Rows are points. Each copy is the shape, with its points in the same order, stretched, turned, moved and blurred by noise. Some copies are also mirrored. Which?

Shape (6 x 2)
[[-0.43 -0.49]
 [-1.44 -0.13]
 [-2.04 -1.43]
 [ 1.77  2.42]
 [ 1.32 -2.73]
 [-1.97  0.31]]
Copy 1 (6 x 2)
[[ 0.56 -0.96]
 [ 0.93 -1.95]
 [-0.12 -2.79]
 [ 2.70  1.56]
 [-2.04  0.16]
 [ 1.49 -2.18]]
Copy 1 is: mirrored
Copy 2 (6 x 2)
[[-0.27 -0.67]
 [-1.16 -0.22]
 [-1.50 -1.55]
 [ 1.60  1.93]
 [ 1.55 -3.04]
 [-1.64  0.28]]
Copy 2 is: only turned
Copy 3 (6 x 2)
[[ 0.20  0.24]
 [ 0.05  0.92]
 [ 0.84  1.84]
 [-2.29 -3.36]
 [ 2.98 -1.00]
 [-0.78  1.26]]
Copy 3 is: mirrored
Copy 4 (6 x 2)
[[-0.83  0.31]
 [-1.28  1.12]
 [-2.73  0.18]
 [ 2.98  1.98]
 [-0.94 -2.56]
 [-1.47  1.82]]
Copy 4 is: only turned

Shape (5 x 2)
[[ 2.35  0.04]
 [-0.86  1.16]
 [-2.59 -0.90]
 [ 0.56  0.20]
 [ 1.60 -2.23]]
Copy 1 (5 x 2)
[[-0.63  2.13]
 [ 1.10 -0.13]
 [ 0.31 -2.44]
 [-0.02  0.72]
 [-2.04  0.42]]
Copy 1 is: mirrored
Copy 2 (5 x 2)
[[ 2.69 -0.02]
 [-0.65  1.30]
 [-2.97 -0.54]
 [ 0.77  0.12]
 [ 1.73 -2.29]]
Copy 2 is: only turned
Copy 3 (5 x 2)
[[ 1.16 -3.84]
 [ 1.79 -0.37]
 [ 0.04  1.31]
 [ 1.76 -1.97]
 [-1.14 -3.83]]
Copy 3 is: only turned
Copy 4 (5 x 2)
[[ 1.09  1.72]
 [-2.14  0.35]
 [-2.09 -2.50]
 [-0.44  0.58]
 [ 2.05 -0.71]]
Copy 4 is: only turned

Shape (9 x 3)
[[-1.12  0.39 -2.72]
 [ 2.68  0.39  2.02]
 [-0.99  1.26 -0.36]
 [-2.00 -0.93  1.31]
 [-0.57  1.39  2.20]
 [ 0.63 -0.04  0.81]
 [ 2.19 -1.43  1.67]
 [-0.14  2.14 -2.95]
 [ 1.00 -0.92 -2.26]]
Copy 1 (9 x 3)
[[-2.10  1.71 -1.67]
 [ 1.91 -1.48  0.89]
 [ 0.06  2.19 -0.43]
 [-0.57  1.91  2.09]
 [ 2.16  1.76  0.92]
 [ 0.17  0.23  0.85]
 [-0.21 -1.42  2.00]
 [-0.32  1.73 -2.85]
 [-2.38 -0.26 -0.68]]
Copy 1 is: only turned
Copy 2 (9 x 3)
[[-2.24  1.97 -0.23]
 [ 4.19 -0.10  0.52]
 [-0.69  0.93  1.02]
 [-0.30 -1.95  0.42]
 [ 1.62 -0.57  1.94]
 [ 2.30  0.00  0.47]
 [ 3.96 -0.97 -0.85]
 [-1.67  3.43  1.03]
 [ 0.04  1.70 -1.42]]
Copy 2 is: only turned
Copy 3 (9 x 3)
[[ 0.20  0.20 -2.53]
 [ 0.88 -0.07  3.06]
 [ 1.19 -1.59 -0.93]
 [-1.70 -1.28 -0.84]
 [ 0.60 -2.58  1.02]
 [ 0.12 -0.41  1.22]
 [-0.91  0.85  3.15]
 [ 2.27 -0.22 -2.33]
 [ 0.29  2.30 -0.22]]
Copy 3 is: mirrored
Copy 4 (9 x 3)
[[ 0.28  3.18 -2.41]
 [-0.31 -2.42  1.62]
 [-1.05  1.92 -0.57]
 [-2.50 -0.84 -2.00]
 [-2.74 -0.70  0.59]
 [-0.93 -0.99 -0.36]
 [-0.08 -3.65  0.28]
 [ 0.64  4.14 -1.33]
 [ 1.59  0.70 -1.69]]
Copy 4 is: only turned

Shape (7 x 4)
[[-1.67  0.42  0.75 -1.87]
 [ 0.17 -1.23 -0.31  1.71]
 [ 0.23 -3.07 -3.88  2.10]
 [ 0.94 -0.93  0.93  1.00]
 [-0.42  0.91  0.36 -0.60]
 [ 2.44  0.84  0.32 -1.32]
 [ 1.06  2.37 -1.59 -0.72]]
Copy 1 (7 x 4)
[[-2.54 -0.50 -0.72 -0.85]
 [ 2.73  0.05 -1.50 -0.33]
 [ 5.29 -3.63 -2.57  1.39]
 [ 2.22  0.61 -0.09 -1.14]
 [-0.86  0.61 -0.22  0.22]
 [ 0.33  0.52  2.68  0.55]
 [-0.54  0.39  0.84  2.76]]
Copy 1 is: mirrored
Copy 2 (7 x 4)
[[-1.02 -0.13  0.38 -1.48]
 [ 1.70 -2.39  0.03  0.33]
 [ 4.37 -3.16 -2.22 -0.48]
 [ 1.34 -1.67  1.77  0.00]
 [-0.34  0.11  0.71 -0.09]
 [ 1.17  1.75  2.56 -0.08]
 [ 0.49  2.23  0.16  1.13]]
Copy 2 is: only turned
Copy 3 (7 x 4)
[[-0.37  1.78  0.42  0.48]
 [ 0.73 -2.83 -0.38 -0.20]
 [ 2.89 -4.20 -2.70  1.56]
 [ 1.09 -2.26 -0.21 -1.73]
 [-0.94  0.59 -0.34 -0.21]
 [-0.46  0.16 -1.93 -2.31]
 [-2.07  0.61 -2.14  0.12]]
Copy 3 is: mirrored
Copy 4 (7 x 4)
[[-1.75  0.56 -0.63 -2.13]
 [ 0.38 -1.65  0.99  0.81]
 [ 2.62 -1.86 -0.45  3.28]
 [ 0.18 -1.88  1.18 -0.72]
 [-0.64  0.71  0.52 -1.80]
 [ 1.55  0.59  0.87 -3.37]
 [ 1.51  2.84  0.97 -2.34]]
Copy 4 is: only turned

Shape (11 x 6)
[[-0.33  0.27 -0.25  1.42 -0.04  0.98]
 [ 0.35  1.51  3.98 -0.66  2.82 -2.37]
 [-0.13 -4.56  0.43  1.69 -0.57 -2.09]
 [ 1.63 -2.48 -0.57  0.08  1.30 -2.42]
 [ 0.79  0.78  1.24 -0.36 -0.45 -0.11]
 [-0.77 -3.96 -1.43  0.21 -0.35 -3.15]
 [ 0.15 -3.33 -0.30  1.23  1.12 -0.67]
 [ 0.58 -0.11  1.35 -0.35 -0.98  0.69]
 [-1.58  2.72  1.73 -1.16  0.37  1.72]
 [ 0.06 -1.32 -0.41  1.93 -0.96 -1.38]
 [-0.10  2.46 -0.22  2.05 -1.18  0.57]]
Copy 1 (11 x 6)
[[-0.81  0.68  0.15  1.26  0.36  0.86]
 [ 2.46  1.92 -1.09  0.91  0.80 -5.00]
 [ 1.57 -4.22  1.99  0.38 -2.42  0.29]
 [ 0.71 -2.14 -1.68  0.95 -2.13 -0.81]
 [ 1.25  1.79 -0.78 -0.16  0.16  0.23]
 [ 0.03 -2.86  0.90 -0.87 -3.87 -0.13]
 [-0.12 -3.13  0.36  1.06 -0.90 -0.31]
 [ 1.23  0.96 -0.16 -0.94  0.50  0.98]
 [-0.32  4.14 -0.46 -1.39  2.13 -1.22]
 [ 0.47 -0.79  1.01  1.29 -2.00  1.36]
 [-0.28  2.96  0.27  2.06 -0.29  1.90]]
Copy 1 is: only turned
Copy 2 (11 x 6)
[[ 0.14 -0.29 -0.35  0.33  0.21  0.84]
 [-2.81  2.44  3.79 -0.21  0.82  0.60]
 [-1.90 -3.99  2.28  0.41 -3.10 -1.60]
 [-2.48  0.32  1.18  0.44 -3.27 -0.88]
 [ 0.07  1.18  1.65  0.40 -0.04  0.31]
 [-1.59 -2.25  1.43 -0.85 -3.65 -2.28]
 [-1.85 -1.67  0.78  0.59 -2.72  0.29]
 [ 1.30  0.18  1.99  0.56 -0.20  0.77]
 [ 1.18  1.69  1.23 -0.99  1.77  2.65]
 [-0.87 -1.80  0.67  0.82 -0.84 -1.73]
 [ 0.37  0.23 -0.48  0.70  2.20 -0.46]]
Copy 2 is: mirrored
Copy 3 (11 x 6)
[[ 0.51 -0.38  0.01  0.78 -0.65  0.36]
 [-3.79  0.40 -2.83  0.44  1.41 -0.69]
 [ 0.57 -1.03  2.46  1.06  0.75 -4.27]
 [ 0.43  0.81  0.41 -0.24  2.21 -3.27]
 [-0.82 -0.08 -1.48 -0.30 -0.97 -0.25]
 [-0.14  0.07  3.19 -0.23  1.25 -3.94]
 [ 1.21 -1.01  1.27  0.78  1.82 -2.43]
 [-0.29 -0.92 -0.93 -0.36 -1.19 -0.58]
 [-2.33 -1.21 -1.37 -0.71 -1.01  2.57]
 [ 0.45  0.43  1.25  1.30 -0.71 -1.90]
 [-0.06  0.73 -0.71  1.42 -2.55  1.31]]
Copy 3 is: mirrored
Copy 4 (11 x 6)
[[ 0.11  0.07  0.16  1.09  0.59  0.82]
 [ 0.69  0.70  5.03  3.31 -2.94 -2.57]
 [-0.54 -1.83 -2.41  1.34 -4.55 -1.66]
 [-0.20 -1.85 -0.82  0.44 -2.30 -3.22]
 [ 1.33  0.27  1.61  0.03 -1.51 -0.45]
 [-2.31 -0.96 -2.74  0.47 -3.58 -3.01]
 [-0.90 -2.46 -0.85  1.22 -1.80 -1.20]
 [ 1.37 -0.71  1.01 -0.43 -1.73  0.63]
 [-0.86  1.16  4.17  0.85  0.24  1.65]
 [ 0.22  0.24 -2.12  1.47 -1.77 -0.83]
 [ 1.35  2.14 -0.40  1.52  1.05  1.02]]
Copy 4 is: only turned

Shape (10 x 6)
[[ 4.59  1.96  1.57 -1.12  2.39  2.46]
 [ 0.31 -1.15  0.44  1.46 -0.69 -1.88]
 [-1.08  2.53  1.94 -1.11 -0.89  0.02]
 [ 1.31  0.08  1.65  1.54 -1.71  0.46]
 [ 0.06  0.08  0.28  0.95  1.60  1.46]
 [-1.01 -0.92  1.89 -2.43  2.35  2.57]
 [ 2.06  1.55 -0.39 -2.10  0.31  0.66]
 [ 0.99 -1.63 -1.37  0.96  0.90 -1.70]
 [ 1.37  1.39 -0.91 -0.80 -1.17 -0.04]
 [-0.53 -0.06 -2.65 -1.71 -0.06 -0.29]]
Copy 1 (10 x 6)
[[ 0.30  5.77  2.37  1.10  3.57 -2.81]
 [ 1.18 -1.41  0.75 -1.29  0.17 -1.89]
 [-0.13  2.56  0.04 -1.87 -2.19 -1.15]
 [ 1.92  1.13  2.38 -0.32 -0.42 -2.45]
 [-1.10  1.06  1.51  0.67  0.75 -0.01]
 [-1.26  3.03  1.57 -2.28  1.42  3.18]
 [ 1.14  3.51 -0.29 -0.18  1.32 -1.29]
 [ 0.60 -1.56  0.05 -0.34  1.85 -1.14]
 [ 1.78  1.87 -0.59  0.27  0.01 -1.85]
 [ 1.08  0.28 -2.39  0.24  0.33  0.87]]
Copy 1 is: only turned
Copy 2 (10 x 6)
[[ 3.64  1.42  3.51 -1.91  2.70  2.69]
 [ 0.27  0.05  0.48  0.21 -2.63 -0.42]
 [-0.33  2.68  0.29 -3.21  0.51 -0.15]
 [-0.17  1.39  1.73 -0.79 -2.46  1.34]
 [-0.44 -0.37  2.04  0.11  0.98  0.37]
 [ 0.19 -1.69  0.52 -1.85  3.08  2.02]
 [ 2.06  2.70  0.43 -1.12  1.97  1.71]
 [ 1.18 -0.48  0.37  2.11 -1.07 -0.51]
 [ 0.89  3.14 -0.02 -0.34  0.30  0.75]
 [ 0.20  1.59 -1.81  1.22  1.66 -0.02]]
Copy 2 is: only turned
Copy 3 (10 x 6)
[[ 2.54  6.00  1.79 -3.20 -1.65  0.45]
 [-0.61  0.45 -0.59  1.95  1.09 -1.84]
 [ 1.17  1.00 -0.48  2.12 -3.33  0.69]
 [-1.80  2.67 -0.82  1.08 -0.47 -0.86]
 [ 0.39  2.10  1.21  0.28  0.48  1.96]
 [ 1.07  0.70  4.26 -0.32 -2.55  2.43]
 [ 1.99  1.54 -0.36 -1.99 -1.91  0.40]
 [ 0.67 -0.02  0.00 -0.03  2.34 -1.14]
 [ 0.62  0.72 -2.00 -0.90 -1.13  0.02]
 [ 1.23 -2.02 -1.02 -1.09 -0.34  1.38]]
Copy 3 is: mirrored
Copy 4 (10 x 6)
[[ 1.95  2.70  3.59  1.60 -0.66  3.41]
 [ 0.66 -0.75  0.85 -2.51  1.19  0.05]
 [-0.59  2.05  0.22 -0.11 -0.93 -2.84]
 [-1.02  1.57  1.87 -3.16  0.72 -0.06]
 [-0.74  1.02 -0.10  0.97  0.30  1.70]
 [-1.84  0.12  1.78  4.09 -1.13  0.98]
 [ 1.56  1.06  1.52  0.47 -2.22  1.09]
 [ 1.76 -1.94 -0.04 -1.16  0.48  1.91]
 [ 1.07  1.11  0.55 -1.95 -2.02  0.24]
 [ 0.57 -1.10 -1.07  0.23 -2.52  0.66]]
Copy 4 is: mirrored

Shape (12 x 8)
[[-3.74  0.91 -0.92 -2.50  1.31  2.06  0.82  0.50]
 [-1.67 -2.21  0.94  1.29 -0.09 -1.43  1.83 -1.67]
 [ 0.70 -2.36 -1.73 -0.86 -2.81  1.23  1.42  0.24]
 [ 0.66  1.17  0.99 -1.82 -0.80 -2.18  1.19 -1.66]
 [-1.70 -0.03 -1.15 -0.67  0.72  1.20 -0.79 -0.83]
 [-2.16  1.23  3.54 -1.40 -4.66 -3.32  0.39  0.71]
 [ 1.34  1.00  1.63  1.35  3.07 -0.33 -1.70 -0.71]
 [-0.47 -1.01 -1.88 -1.21  2.13 -1.15 -0.54 -0.34]
 [ 1.00 -1.59 -1.23 -1.42  1.69  0.82  2.02  2.31]
 [ 0.68  1.06 -1.77 -0.46  1.15 -0.30  0.37 -0.19]
 [-0.81 -0.56 -0.07  0.02  3.54  1.81 -1.95  0.51]
 [ 1.54  2.32 -0.16  1.08  1.67 -1.57 -0.16  1.72]]
Copy 1 (12 x 8)
[[-0.25 -2.68 -0.70 -2.32  0.47  3.81 -2.12  0.11]
 [-0.94 -0.58  0.24 -1.21 -2.86 -0.58  1.18  0.25]
 [ 3.57 -0.53 -0.62  0.90 -1.36  2.21  1.02 -1.05]
 [ 1.16  1.61  1.66 -2.58 -0.01  0.02  0.62  0.79]
 [ 1.18 -1.90 -0.14 -0.37  0.39  0.47 -1.72 -0.02]
 [-0.66  4.71 -0.50 -4.74 -3.78 -0.09 -2.30 -0.20]
 [-0.93  0.68  0.42  1.02  1.09 -1.94 -0.79  3.43]
 [ 0.50 -1.88 -1.12 -1.22  1.84 -0.06  0.67 -0.35]
 [ 0.48 -0.98 -2.39  0.31  1.66  3.64  2.48  0.82]
 [ 0.70 -0.26  0.63  0.38  2.04  1.05  0.23 -0.11]
 [-0.28 -2.43 -1.80  0.74  1.38  0.11 -1.56  2.42]
 [-2.11  2.61 -0.31  1.00  2.00  0.42  0.15  1.18]]
Copy 1 is: only turned
Copy 2 (12 x 8)
[[-3.73 -1.18 -0.27 -1.41  0.36 -1.33  3.95  1.92]
 [-3.38  0.10  1.31  1.55 -2.40 -0.21 -2.34 -0.53]
 [-1.38 -0.80 -1.39  3.57  0.54  3.14  0.74  1.66]
 [-1.23 -1.75 -1.13 -0.06  0.13  0.57 -0.99 -1.63]
 [-2.49  0.94  0.15 -1.02 -0.79  0.18  2.19  0.96]
 [-4.39 -2.53 -5.37  0.88  0.87 -1.90 -3.92  0.31]
 [ 1.65  1.33  2.13 -2.36  0.42 -0.75 -0.66 -1.33]
 [ 0.89 -0.77  0.47 -1.39 -2.22  0.22  1.29  0.59]
 [ 0.71 -2.13  1.49  1.19  0.95  0.38  1.70  2.03]
 [ 1.01 -0.21  0.16  0.20 -0.24  0.17  2.00 -1.19]
 [-0.66  1.49  1.75 -2.50 -0.31 -0.73  1.58  1.84]
 [ 2.69 -0.39  0.10  0.64  1.36 -1.67  0.62 -1.00]]
Copy 2 is: mirrored
